Rows are points. To make a cloud, some directions were put in groups of two or more. Within a group, all points are equally far from the middle, so they leave a hole (a ring in 2 directions, a hollow ball in 3). The other directions are filled evenly. Then the cloud was stretched, turned, moved and blurred a little. How many holes are there, and how many directions does each take, smallest first?

Cloud (13 x 2):
[[-25  46]
 [ 35 -23]
 [ 60  23]
 [-13 -37]
 [  9 -34]
 [-53 -21]
 [-53 -20]
 [ -9  52]
 [ 51  40]
 [ 38  49]
 [-46  31]
 [-60   8]
 [-59  -9]]
Holes: 1 (2)

Cloud, 21 rows:
[[ 18 -45  14]
 [ 16 -41  26]
 [ 33 -41  11]
 [-37  18  19]
 [  8  -1  60]
 [ 22   7  60]
 [ 14 -32 -28]
 [-33  37   4]
 [ 19  29  54]
 [-23 -26   3]
 [ -7 -36  19]
 [ 50 -11   1]
 [ 42 -31  -4]
 [ 23  41  -5]
 [ 12  44 -12]
 [-23 -24 -12]
 [-13  -4 -39]
 [ 33 -25 -24]
 [ 21  46  25]
 [ 10  50   3]
 [ 33  36   8]]
Holes: 1 (3)

Cloud (31 x 4):
[[ -6 -38  41  28]
 [-23  20   3 -29]
 [ 23  18 -29 -35]
 [ 14 -44   7  34]
 [ 50 -13   5 -47]
 [ 38 -37  -8 -44]
 [ 22 -32  39  42]
 [  8  19 -26 -48]
 [ 48 -36  11  22]
 [ 41  12 -14 -42]
 [-47  -7   9   2]
 [  1   0 -39 -41]
 [ 31 -29  15 -41]
 [-45 -16  14  23]
 [  5 -32  -9 -45]
 [ 16  -2  40  39]
 [ -3 -36  20 -23]
 [ 21 -43  11  34]
 [ 14 -35 -12 -46]
 [-38 -10   6  39]
 [  2 -18 -32   5]
 [ 23  13  -9  16]
 [ -3   1 -36 -46]
 [-30 -20   1 -26]
 [-23   2  -5  38]
 [-44 -17  15  27]
 [ 40 -36  -5 -44]
 [ 60  -4  -6 -24]
 [-33 -16   4  41]
 [ 18  -1  33 -23]
 [ 44 -38 -13 -34]]
Holes: 2 (2, 2)

Cloud, 28 rows:
[[-10  -6 -17  35]
 [ 33  -5   5 -34]
 [ -5  54   5 -34]
 [ 20  41 -12  27]
 [-16  18  21 -54]
 [ 11  60 -14 -10]
 [ -5  19 -36  -8]
 [-28 -27  33 -32]
 [ 37 -34  -2   6]
 [-14 -37 -21  -1]
 [ 21  23  24 -14]
 [ 19 -21  26  -6]
 [-12  40  14 -46]
 [ 33 -14 -10 -32]
 [-17  42  13 -44]
 [ 10  39   4  22]
 [ 27  13  17 -33]
 [ 43  -1 -36  21]
 [-38  19  21  -3]
 [-27  44  -2 -25]
 [ 42 -18  -7 -16]
 [-12   8 -34  -6]
 [  3 -27 -23 -29]
 [  4  26  -4  34]
 [-11 -54  -4  -3]
 [ 18  -5  29  -8]
 [ 13  60  -2 -15]
 [ 36  -8   7 -26]]
Holes: 2 (2, 2)

Cloud (51 x 6):
[[-21   3   0  -8 -51 -33]
 [ 22  -5  -8   9 -11 -44]
 [ -1 -27 -46  19   8  21]
 [ 32  -9  21 -45  25   2]
 [-29  27  33 -45   2  12]
 [  6  -5 -54  38   8   6]
 [ 14   2  43  10  31 -27]
 [-19  35  10 -26  33  -6]
 [-19  41  28 -32   1  -1]
 [-27  14  45   8  -3 -17]
 [-27 -16 -35 -27 -15  15]
 [-10  -3   9  -3  46 -37]
 [-21   2 -26  37 -34  -1]
 [  8  43   6   8 -17  -4]
 [ -9  43  28 -25 -12  -5]
 [ 35 -35   9 -13 -10   8]
 [ 35   3  41  20  12  -8]
 [-49   4  -1  12 -29 -23]
 [-47  -8   0 -38  13  13]
 [-13   3  -1 -36 -47  17]
 [-19 -55  29 -22   7   0]
 [  0   2  11  -3  36  44]
 [-35  34  24 -14   8  -7]
 [-19 -26  19 -43  37  -9]
 [-19  -9  11 -24  33  35]
 [ 33 -12  16  -9  50  27]
 [  8  17  11 -47  38   7]
 [ 22  34 -34  -2  16 -17]
 [-39 -13  15 -17   6  38]
 [-32 -19 -13  14  10  33]
 [ 12  -6 -47  28  -2  26]
 [ 30  14  24   8 -10 -29]
 [ -1 -37  23 -18  44  14]
 [-12 -14   8 -19  42  33]
 [-11  27  23  23  14  16]
 [ -7 -26  20  26  23 -28]
 [-30 -38  24 -40   7 -29]
 [ 12   3   6   3 -32 -39]
 [  2  18   8  -2 -42 -27]
 [ 36 -27   0 -28   4   5]
 [ 18 -11  50 -14 -17  28]
 [ 47  21  -6  16  45 -15]
 [ 34  14   5  21  60   0]
 [-28 -38  11  23 -34  11]
 [-16 -21  -2  -4  39  32]
 [ 15 -39  -8  32 -15 -13]
 [ 28   1  24  21 -24  15]
 [-43 -28  10   6 -24  30]
 [ -7 -31  14 -36 -46 -14]
 [ 18 -29 -22  35   3 -27]
 [-18 -20   3  26 -28 -34]]
Holes: 3 (2, 2, 2)

Cloud (77 x 8):
[[ 22  -9  -3 -20  -7  10   5  33]
 [ 23 -11 -16  17  30 -16  18  17]
 [-19   7 -16  31  20   0   3 -33]
 [  6   8 -15  11   7  -4   7 -39]
 [ 16  -4  13  11  -1  34  16  18]
 [-16 -20  14  21 -18 -39 -14   2]
 [ 11  -8  28 -17   8 -30  17   5]
 [ 27  12 -10   4  11  30 -16 -19]
 [ -1 -17  12   4 -27 -23 -18  20]
 [-36  -8  -5  17 -18   2  11  41]
 [ -6 -27  36 -13 -21  -3  -1  21]
 [  7  -2   1  11  -2 -17  37  23]
 [ -8   9  -3  -3  28   4  19 -16]
 [ -8 -24  22  -3   6  -6 -40 -18]
 [-24  22  53   1  -6 -26 -19   4]
 [-36   4  34  -3  22 -14  -8   3]
 [-20  -3 -25  16 -28 -11  29  -5]
 [  3 -37 -28 -17  -4  13  -7   0]
 [-17   7  -4  29  26  15  12  11]
 [ -6 -20   8   3  28 -47 -17 -23]
 [  3   9 -17  29  19  10 -25 -15]
 [-16   5  -6 -29  -6 -12   8  14]
 [  5 -28  18  -4   8  -5  28  15]
 [-10 -11 -17 -33 -12   6 -21 -21]
 [-31  17 -24   1  -2  -7  10  21]
 [ -4  17  -3 -34  27 -25 -13 -14]
 [ 38  -7   9  -7  42  23  -7 -10]
 [ -5  20  -7  22 -28  15  -6   8]
 [ 59 -12  -1  18   8  -6 -14 -11]
 [-27  25  31   0 -33 -26 -16   9]
 [ 25  31 -17   2  23 -10  10  12]
 [ -2   5 -36   6  18 -37  12   2]
 [ -2  -8  24 -18 -20   1 -32   7]
 [ 22 -21   5  20   4 -36  -1  -3]
 [-11  -5   9 -18  -1 -22 -34  15]
 [ 14 -30 -22   3  47  20  -4 -19]
 [ -2 -18  12  11 -21  26  21  -2]
 [ -1  -4 -15 -39  22   7  -3  -7]
 [ 35 -22  14  -6  34 -32   0 -14]
 [ 39  -6   9 -36 -14  16  -7  -7]
 [ 12   0  -2 -30  21  16  -3  13]
 [ 11  36  11   5 -29 -22   1  -6]
 [ -4  -8 -10   1  60  -3  -5 -24]
 [ 26  28 -17  14  35  13 -14  -3]
 [ -7  27  13  30   4 -25 -12 -13]
 [  6 -31  20  18  32  12 -15   0]
 [-20  -4  11   2 -40   5  16  38]
 [  0 -21 -38  14 -10  -3  -3  18]
 [ 39 -17 -12  -1 -14 -18   0 -12]
 [-19  -7  35   7  21  -1  11 -27]
 [  1 -19  -1  -2 -27  -5 -20 -22]
 [ 42  11   5 -10  35  -6  18  10]
 [  6  15  30  17   8 -42 -14  -6]
 [ 19  -9 -28 -19 -19   8 -10  16]
 [ 22  26 -11  -3  42  -1   2  10]
 [-15   1 -14 -29  43 -12  -7 -10]
 [  9   4   4 -37 -17 -14  -1 -20]
 [-17  31   8  -6  -7 -12  23   7]
 [  8  -3  -4 -12 -11  22  21   2]
 [ -1  24 -10   1 -31 -10 -16  -7]
 [ 21 -19 -21 -17   3  23 -12  18]
 [-44  23  15  15   6 -14 -20 -19]
 [ -3 -11  48  -6  10   2   3  29]
 [-14  24 -18  15  12 -26   3 -23]
 [-14  12  11  16  -6 -39 -25 -10]
 [ 27 -16   7 -18 -17 -31 -17   7]
 [ 16  -4  -8 -18  50   4   5 -15]
 [-23 -24   8  -6  30 -19 -41  -9]
 [-28  -1 -12 -22 -14 -30  17  -9]
 [-20   0  13  24  37  -1 -22 -24]
 [ -2  21 -38  -5   4   5   2  14]
 [ 40  -6   8 -39 -22   0  -5  -1]
 [-16  21   2  -7  22  13 -21  -3]
 [-10 -39   0  26   1  16  24   3]
 [-27  10  -6 -18  19  -7  10 -26]
 [-29 -18   8 -25 -16 -27   6 -20]
 [ 13  12 -14 -19 -21 -12 -15 -31]]
Holes: 1 (6)

Cloud:
[[ 35  20  29  -7 -17   1 -25  -9   7]
 [ 24   5   7  12   1 -30  -6   3  47]
 [  5  28  -1  25  -1 -10  10 -28   8]
 [ 28  -9  48  -6  -3 -15 -29 -20  24]
 [ 53   1   2  13   8  -6  13 -21  -6]
 [ 10  13 -21  21  -1  26   6  47  17]
 [ 27 -23  -6  -4 -32 -36   0 -22  11]
 [ -6  15  -3  -3  -6 -17  10 -21  37]
 [-25 -35  14  19  -4  15  13  26  11]
 [-19 -19   6 -24 -18  15   1  -4  23]
 [ 40 -28   3 -18   6  20 -13 -12   2]
 [ 34  23 -12  15  12  14  22  -7   5]
 [ 47   2  21   0 -20 -15   1  13  31]
 [ 13 -14 -25 -21 -17  30  13   7  17]
 [  8 -26 -15  14  14  18  42  19   7]
 [ -6  19 -13  18  27  15 -20 -14  14]
 [-22  12  17  11  20  28   8  20  19]
 [ 17  12 -32  32 -11  -2 -24  32 -11]
 [ 12 -13 -16 -11  41 -15 -49 -25   8]
 [-32  -4 -16   2  14  -5  18  -1 -19]
 [-26  17 -17  -9   7  40   5  -4   7]
 [ 19 -30   2 -27  21   0   9  29  10]
 [ 18 -14 -21  -5   1 -17 -15 -19  44]
 [ 12 -11 -20   5  -8 -33 -18  22  21]
 [-39  27  -2   1 -18  12  23   1   3]
 [  1 -14 -29  10  36 -11 -15 -19 -15]
 [ 25   8 -40  21   5  -8 -28  21 -14]
 [ 41  16   4  27 -26 -24 -16 -24  15]
 [-24   7  -7   6   6   3 -12  17  27]
 [ 15  29 -15   2 -29  13  -3  16 -20]
 [-17  10  31  24  -8  -1   1  23  -1]
 [ 41  13 -21  27   4 -16 -34  -8   9]
 [ -3  26 -14 -21 -15   0  28  22  -7]
 [ 23 -35   4   8  27 -37 -42 -13  -7]
 [  7 -24  36  -8  21  -2 -16  12  17]
 [  9  16  10  31 -15 -25  -9   4   8]
 [ 36  21  -9  27  14 -22 -15 -32   9]
 [ 51  -5   4  30  30 -24 -41 -21  20]
 [ -3 -23  24  -3  32 -13  17  -9  21]
 [ 22   7 -18   0 -46   8 -10  23  11]
 [  6  12 -11 -14  26  -5 -18 -44  30]
 [  0 -18  -6  -7 -12 -18  28 -33  16]
 [  6   7 -29  -1 -11  -6  26 -18  28]
 [ -6  13  27  -7  35   3  10  11  21]
 [ 19   3 -24  26  10 -18 -47   7  11]
 [ 12  -4  13  14   0   0  24  60  -4]
 [ 35 -23 -36  10  14 -12 -22  -4 -12]
 [  7   0  17   3 -11  13  43  40  -3]
 [ 14 -26  35 -23  -8   0  -3   4   9]
 [  5  14  -5  16  32  47  11  36 -13]
 [ 28  -8  51 -17 -11 -11 -12 -15  20]
 [-17  14 -34  15 -19  17  37  31  15]
 [ -8  -3 -14 -22 -27  16  18  40   4]
 [ 33  19   8  -6  35  16 -21  -9   7]
 [ 32   8  -2  11  -6 -28 -52 -36  24]
 [ 14  -1 -46  -1   1  20  15   0   7]
 [  5  22 -13  16  35  34  28  39 -11]
 [ 32 -28  -3   1 -14  24  -6  13 -12]
 [ 19  -8 -25 -15 -10  29 -14   0 -13]
 [ -5  12   1  -8  16  10 -31   7  24]
 [ 15 -12  13  15  12 -16  31 -21  16]
 [  5  11   5  -7  26  -2 -43   2  25]
 [ 16 -34 -12  23 -10  -5 -19  -9  -8]
 [ 19 -20  39  -1  -9 -21 -13 -33   5]
 [-12  -6 -23   7  -3  27 -19 -24   3]
 [ -3  -8 -14 -20  31 -14  -1 -37  20]
 [ 18 -14 -32   5 -12   6 -10 -24  34]
 [ 15  16   8  -2 -18 -30 -35 -36  12]
 [  3  -1  -5 -17  24 -19 -30 -20 -24]
 [ 13  29  31 -10   0 -27  -8 -31  12]
 [  9 -11 -22  14 -20 -20 -22  23  13]
 [ 29 -29 -31  -4   3  14  10  -9  17]
 [ 15  22   2 -12  21  20 -25 -18  20]
 [ 30   7   3  39 -10 -11   2   4  -8]
 [ 24   2  19  11 -14  33  -6  11 -15]
 [  5   8  10 -15 -16  -2 -39  -6  20]
 [  8 -12 -10 -20  42   5  33  19 -22]
 [ 14  23 -14  30   0  17  39   8  -3]
 [  4 -19  37 -22  16 -19   5   4   1]
 [-18   2   4 -10 -25 -17  -4  -7  11]
 [ 30  18   5 -10  37  -8  22  15  18]
 [ -3 -29  23 -16  19  13  -1  21  10]
 [  4  -1  36 -19  34  -7  16   6  15]
 [  8 -16 -26 -16 -13  20  11  27  14]
 [ 40 -24 -12  21  24  10   8 -15  10]
 [  3  -8 -20 -27   7   6  39  16  -4]
 [ 18  21 -10  -8  14   7 -40  13 -10]
 [  7 -16 -21  20  25  35  40  32 -12]
 [  2 -32  20  -8   6 -20 -27   1  -2]
 [-17 -15  12 -18  18  19  38  34  -9]
 [ 16 -11  18   1  58 -17 -20 -16 -25]
 [ 20 -36 -10  17 -17 -17 -11  14  -3]
 [ 13   2  35  -8  24  -8 -21  -2  38]
 [ 16 -24 -27  -6  -6   1  18 -12  32]]
Holes: 3 (2, 2, 3)

Cloud (96 x 9):
[[ -3  15   1 -25 -12  24  -5   8   7]
 [ -8  29 -16  17  22   5   6   5   2]
 [-12 -22  -9  -4 -11  -2 -13  -8  -6]
 [ 28  -9   4  -1  29  17 -34 -30   1]
 [ 10  12 -11  28  22  -1 -26  -8  -1]
 [  1 -11 -26 -21  -5  36 -18 -18 -12]
 [-18  -6  10  -7 -43  14  23  -2  27]
 [-33  15  -1 -36  13   6 -36 -25  -8]
 [ 11  41 -18 -10   9   8 -20 -12  -5]
 [-19  38  -6 -37  10  -2 -20  17 -16]
 [ -4 -39  13  -2  -3   1   8  -5 -10]
 [ -9  23   7  26   1  26 -19  11 -18]
 [ -2   7  23   4  -3 -10   7   0  23]
 [  3 -16  13  -1 -27  10 -29 -11  17]
 [  2  12 -45 -18 -29   4  -4  17  11]
 [  4  17  15 -25  -4   3 -15  -2 -13]
 [-23   0  -2  -1 -39  20  29  12  11]
 [-12  14 -24  36  10  10  -4  -1  20]
 [-14  20 -26 -44 -43  -2  22   5  13]
 [  6  36 -27  -8  -2  14 -22  19  25]
 [ -7 -20  -8 -19  -1  35 -11  -1 -26]
 [ 12  23   1 -14   4 -14 -15   0  -3]
 [ -1   6  19   6 -26  38  34  -8  14]
 [  6 -18  -1  -4 -15  34  -3 -36 -32]
 [ 42  -7  20  31 -12   9  23 -21   6]
 [-11  12 -22 -46 -24  -1  18   3 -11]
 [  4 -10  -2 -20   0  33  -9  19  -9]
 [  1 -10 -29  10  -7 -23 -29  10  -3]
 [-20  10 -18 -27 -21  -6  17  37 -16]
 [-36  18  -8  11 -40  11  19   7   8]
 [-13  12  -4   8 -12  50  25 -38 -19]
 [ -2 -18 -17   6   2  22  -1  -1   1]
 [ -3  11   5  13  15  23 -26  -6  15]
 [-39 -10 -10 -23  -2  12  -6  -2   1]
 [  8 -12  26 -22   6  10 -39 -30 -17]
 [  9  24 -22  28 -31   9  30  -8  -7]
 [  3 -12  -9   6  -6  35  14 -47  -2]
 [-28   6 -39  -2 -23  -8 -19  10  26]
 [-13  33 -27  -4  24   8 -25  31  -9]
 [  1  29   6 -17 -13   3  -7 -25  11]
 [  9  -9 -34 -18 -16   7 -22   7  17]
 [  3 -31  11  -1 -28  -3  -3 -17  23]
 [-23  12  -6 -52   2  12  -7  16  25]
 [ 21   3 -12  27  -2  23  10 -43 -26]
 [  1  26 -33 -19  -5 -14  23 -10  -7]
 [ 14 -17 -16 -17 -11 -17 -27   8  27]
 [  9   4  25   1  10  29  -5   1 -14]
 [ -4  35 -25   6   7   7 -32  15  22]
 [-28  -6  -3   7  -2  -2  -8 -20  10]
 [-17   9 -12   8  19  -5   2  -7   8]
 [ 13   6 -29  -7  13   5  15 -12 -17]
 [-13  -5  13 -11 -12 -12  -8  17  38]
 [ 14  13 -30  12 -10 -20  21   2  -2]
 [-17  25 -17 -50 -23  -6  25  45  21]
 [ 14   7  19  -9   4  17  -2  -8  -9]
 [ 16  -4 -39 -27 -12 -20  -8  28   0]
 [-17  14 -14 -32 -25  -9 -16  16  44]
 [ 22  -3 -18 -32   6  31  -6   2 -24]
 [ 21 -24 -11  17 -17  16  -6  -9   2]
 [-13   5 -24 -43 -33  -2  -3  17  16]
 [ 21  -2  -8  -9 -12  35   3 -44  11]
 [  9 -18   7  -3 -34  -6  16   1  -1]
 [ 30  -9  -6  21  -4  -8 -38   1  24]
 [ -3 -18 -18   0   1  48 -10  -8   3]
 [ 30  -8   5  -5  -3   1 -22 -10  -3]
 [ -2  21 -34  15   0   6   6  27 -10]
 [  0 -16  10 -40  -5  16  13 -27 -50]
 [-46  -9 -16  -1 -13  14 -20 -11  25]
 [  7 -17 -19  17  -6 -31 -18 -14   5]
 [ 20 -24   9 -12 -23 -16  -2 -38  22]
 [  4 -24   3 -60  10   5 -14 -22 -10]
 [ 13  10  -4   7  -9  -4  14  21  34]
 [ -3  30 -29 -56 -16  15  18  25   1]
 [  4 -18 -16 -31   1  37 -18 -26  -6]
 [ -9   5   9  16  10  -6  28  -8 -13]
 [ -9  16  -9  19 -12 -42  12   4  17]
 [ 18  -2  14  38  20 -12  -2  -9 -25]
 [ -9  16  20 -22   4  13 -23 -30 -18]
 [  7  -7  19 -24  -8  28 -22 -46  -2]
 [ 12  -1  19   9   7  30   6 -11  10]
 [  4   4 -28  13  -3 -10  28  14  15]
 [ 18  20  -6 -26  13 -40 -31  12 -17]
 [-16  42  -9 -37  19   6 -10  19 -37]
 [ -2  40 -17  20   5   3  25   7  -7]
 [  7  27  18  27   2  10   7  -1 -24]
 [ 14 -15  17  18 -16  -2  52  -9 -15]
 [ 10   1 -12 -43 -30 -21  16  -6   3]
 [  9  14   3  -3  25  36 -35 -24 -13]
 [ 18   2   4  22  21  16 -30   0   5]
 [ 21 -24  -3  10   5   9  23 -34  -3]
 [ 17  18 -42  20 -18 -10  21  -5  13]
 [-15   9  -1  10  36  33 -31   9 -22]
 [ -7  45   3 -29  15   2   6  19 -25]
 [ -6   8  16   5 -17  30   8   8  19]
 [ -2  19 -14 -27  20  24 -34  10   7]
 [ 26  48  -1  10  -4  -8  18 -21 -17]]
Holes: 1 (2)

Cloud, 106 rows:
[[ 27  15  -1   9  30 -18  27  18 -19]
 [-15  -5 -18  41   0 -34  -1 -38 -24]
 [ 16 -28 -25  25  -5 -24   5  43 -18]
 [-35 -25   6   6  -7  -1 -19 -55  13]
 [ -2   7 -27  -7   8  10  29  29   8]
 [ -3  -3  -8   4  10 -10  28   0   0]
 [  5 -12 -44  -8   3  -4  17  35  25]
 [-22   6  10  29 -15 -49  -7 -30   2]
 [ -1 -19   3  36   3  -4   6  20  45]
 [-41  -8  17 -16   0  -6 -25 -46  26]
 [-10  33  -4 -32  16   1  14  27 -21]
 [-25   4  -5 -26   5 -38  14  51 -10]
 [  2  15  15  -2 -18  16  17   0  -6]
 [-39  18 -37  13   5   2  14  14 -26]
 [  5 -44 -30  11 -21   7   5   9  -2]
 [-10  15  13 -26   3  -5  14 -34  -2]
 [ 14 -37 -14   3   3  -6 -22  -2 -37]
 [  0  -9 -22  -8  -1 -35   8 -26 -25]
 [  1 -40 -15  -5 -21  40   5  -9  -2]
 [  1   6 -11   4  22 -28  21  13  22]
 [ -7  15  14  17  34 -25  25   5 -23]
 [  3  22  17  18  22 -18  31   9  -2]
 [  1 -20 -26 -18  10  -7  -4 -13  17]
 [ 24 -10 -18  -4  23   9  19  39   5]
 [ -9 -17  25 -20  18 -22  19 -44 -14]
 [-23 -17 -36  -5  32  10   9  42  17]
 [  3  10 -18  25 -28   1  31  26 -12]
 [  0   3  14  12   4  -5  15  13  32]
 [-28  22 -18   5  -4 -39  -2   2 -38]
 [-40  -5 -18  10 -16 -26 -18 -29   2]
 [-15 -20 -21  -2  -4 -25 -16 -29  30]
 [ -3  11  -4 -22   7 -38   8  -8   5]
 [  4  15   9   1  -3  18  16   4  -1]
 [-11 -27 -18  56 -29  20 -14 -12 -10]
 [-31   9  15  24   8 -15  11   2 -15]
 [-21 -15   8 -13  28  23   6   2  -1]
 [-19  -9   1  25  17  11   6 -21 -19]
 [ -1  23   3 -18  -6 -13  17  16   5]
 [-24  -1 -25  20  32 -12  -9  -4  15]
 [-20   8  -4 -25  25 -25  30   0  12]
 [-41  24   4  -9  10 -20  22  18  -5]
 [  1 -24  13  21   7 -22  -9  -6 -19]
 [ -5 -25 -26 -28  11   5   0 -25  17]
 [  1  -8  -3  -3   0 -25  -5  23   1]
 [-24 -26  14 -25  -2 -24   2 -42   6]
 [-15 -23  13 -16  -6 -32   0 -39 -27]
 [ -2  -5 -13  36  -3 -25  -7  20 -32]
 [-46   8   0  25 -15   0  -2   0 -18]
 [ -6  18 -20  30 -39 -15  24  11 -42]
 [-20  16  14  15  -3 -37 -16   3   2]
 [-26   6   6  16  21 -18   7  18   6]
 [-22 -17 -21  43  -5   6  -2   8   9]
 [-33  16  17 -26  43 -17  34  -3  17]
 [-29  28  12 -43  31   3  30  34   3]
 [ -2 -25   2  -4 -25  27   6  18 -23]
 [-18 -23  25 -25  16   0   5 -14  -3]
 [ 11  -6 -32 -11  -7  32  23  -5  -5]
 [  3 -10 -40   8  18  -3 -20  15 -32]
 [ -9  -4 -27  10  22 -37  14 -13  23]
 [ 12 -36 -16  36 -14  -4 -36 -53 -14]
 [ -9  -5  17  27  13  -6 -30 -27 -15]
 [  0  10  18 -40  16   0  29  17  -1]
 [-28   3  10 -27  17   2  13 -31  29]
 [ 24   8  19  21  -2 -31   5  33   3]
 [ -6 -24  -3  23  -2  18   0  17  15]
 [-17   1 -10  36  -6 -19 -22  -8  15]
 [  6  17 -25   9 -20   8  -9   6 -14]
 [-10  -6   0  -3  -7  14  31  -7 -25]
 [-35  18   3   2   9  -1 -20 -25  22]
 [ -2 -35 -41   6  26 -22  -7 -27  19]
 [  1 -22 -49 -16  20 -17 -23   7  -8]
 [-23  22 -20   1  -8 -19 -18  -3 -14]
 [-17 -25 -29  13  11   1  -8  16   8]
 [-36  11 -25  18   2  13 -15  -7  18]
 [-11 -30 -14  -6  -9 -27 -34 -20 -18]
 [  0   7 -14  19   8 -18  12 -23 -13]
 [-23 -15  14  -7 -26  -2   6 -18 -18]
 [  3  -4 -19  -2  12   9  22  37   7]
 [-26 -25 -23  29 -28   8 -25 -22   2]
 [ -6   5  -2  -8   6 -14   8 -26 -42]
 [ -1   8 -29   0   2 -16  19  10  21]
 [-18   9  -1 -25  -9 -31 -18  -6 -16]
 [  7 -30 -12  36   3 -22  -5  34  -3]
 [ -1 -13  10  23  27   4  21 -13  -6]
 [-33 -24  30 -16  11  -1 -19 -14  30]
 [-15 -34 -16 -36 -15  20  12 -11   9]
 [ -9 -25 -32 -23  10  11  12  11 -26]
 [ 13 -30 -31   6  -2  -1  18 -10 -26]
 [-41  20  33 -10   7   8   0 -16  -3]
 [-16  14 -16  10 -19  13 -16  32  -7]
 [-44 -16 -30 -11  12  24   8 -35   8]
 [  0   7 -45  -2 -14 -23  -7  28  29]
 [  3 -24   0 -22   2  15  22 -10 -11]
 [ 20 -15 -18   5 -22   6 -18  13 -13]
 [-20 -16 -18  -5  -8  -9 -39   0 -34]
 [-27   6  13 -14  33 -22  14 -23  17]
 [  4 -12 -26   4 -15   7   6  -9 -60]
 [ -4 -13   3  -8 -23 -38   3  24  -3]
 [-32   3   9  -3  22  12  -4 -31  -1]
 [ 39  -9  -5  -6  29 -14   6   6 -16]
 [ 14  -7 -20 -18  -7  12  22   3   8]
 [-16   9 -26  -8  -9   9  -3  -3 -24]
 [-11  -7  21 -15   5 -20   2 -25 -37]
 [-37  25  18   4  20   8  -4 -34  -5]
 [-14 -25   1  -6  -7   1  -6 -13 -14]
 [-23  22  41  22 -13 -17   1 -20 -16]]
Holes: 0
